Each row is a point. The last column is the point's height on a tilted bowl or saddle (a function of degree 2), plus a little noise. Count its main directions that bend up, bend down and stay straight.
(in the rows, 128 means zero)

Points (9 x 3):
[[ 98 116 127]
 [117  71  85]
 [112 121 127]
 [130 153 137]
 [133  77  96]
 [144  69  93]
 [206 134 204]
 [134 166 138]
 [119 101 115]]
Directions: 1 up, 1 down, 0 straight

Points, 18 rows:
[[133 149 101 149]
 [167  89  85 130]
 [127 152 179 128]
 [113 139 142 129]
 [101 167 188 133]
 [114 154 153 136]
 [174 112 107 134]
 [ 92 146 213 113]
 [183 113 165 146]
 [178 220 118 249]
 [171 164 190 157]
 [146 152 106 149]
 [149 127 124 129]
 [133 119 103 129]
 [104 109  84 142]
 [125 115 106 129]
 [109 147  98 155]
 [168 120 127 133]]
Directions: 2 up, 0 down, 1 straight

Points, 25 rows:
[[119 131 173 150 148]
 [111 156 134 150 142]
 [144 140 103 147 114]
 [113 144 167  54 183]
 [133 131  83 177 107]
 [145 149 154  95 158]
 [135 118 160  75 171]
 [ 55 183 122 153 193]
 [128 121 120 136 118]
 [163 184 194  88 202]
 [164 151  85  92 136]
 [109 149 118 219 164]
 [131 110 128 122 123]
 [178 106 105 157 102]
 [125  58  81 111 119]
 [153 183 169  63 190]
 [104 107 122 152 113]
 [105 127  70 120 124]
 [128 101 143  99 142]
 [165 159 107 153 122]
 [128 157 113 132 131]
 [206 171 129 128 148]
 [159 129  88 161 100]
 [157 183 180  88 187]
 [113 155 122 143 137]]
Directions: 2 up, 0 down, 2 straight

Points:
[[103 145 125  98 122 140 130]
 [136 152  94 153 169 109 115]
 [145 177 110 105 108 107 145]
 [155 144 110 185 100 143  95]
 [ 78  26  72 127 137 122  45]
 [146 122 184 140 101 102  91]
 [126 178 133  98 149 113 127]
 [119 141 140 126  93 130 124]
 [ 66  98 131 164 110 157  81]
 [ 97 108 130 137  82 147 108]
 [ 59 120 122 154 150 162  88]
 [172 159  88 201 182 116  74]
 [133 126  37 179 107 146  97]
 [139 116 128 103 152 158 117]
 [211 109 143 109  85  94 110]
 [116 141 110 131 193  77 102]
 [ 66 118 107 118 105 114 110]
 [ 65  74  84  85 164  43  77]
 [120 184 142 137 117 144 116]
 [112  63 132 127 152  99  79]
 [123 140 165 142 153 117  96]
 [119 144 140  86  74  89 137]
 [148 144  67  70 134 172 131]
 [150 115 105 162 184 163  88]
 [147  86 106 119 192  86  90]
 [114 141 128 143 112  76 114]
 [122 160 114 129 144  80 125]
 [141  92 141 120 171 126  93]
 [143 103  69  84 147 191 104]
 [ 92 147  95 131  55 180 110]
 [112 234 115 127  87 142 107]
 [138 154 114 111 154 140 129]
 [156 129 126  98 167  92 121]
 [110 154 107 119 101  93 136]
 [140 159 129 161 181 152  97]
 [137 108 136 170 137 157  90]
 [169 135  75 175 133 113 105]
 [119 160 105  82 193 114 117]
 [171 161 140 135  95 132 118]
 [ 91 166 176 125 173  95  75]
 [119 156 132  79 134 138 132]
 [138  87 158 194 157  80  36]
 [ 86  86 119 145 145 130  88]
 [130 151 127  79  83 185 129]
 [135  33 126 114 106 117  73]]
Directions: 0 up, 5 down, 1 straight
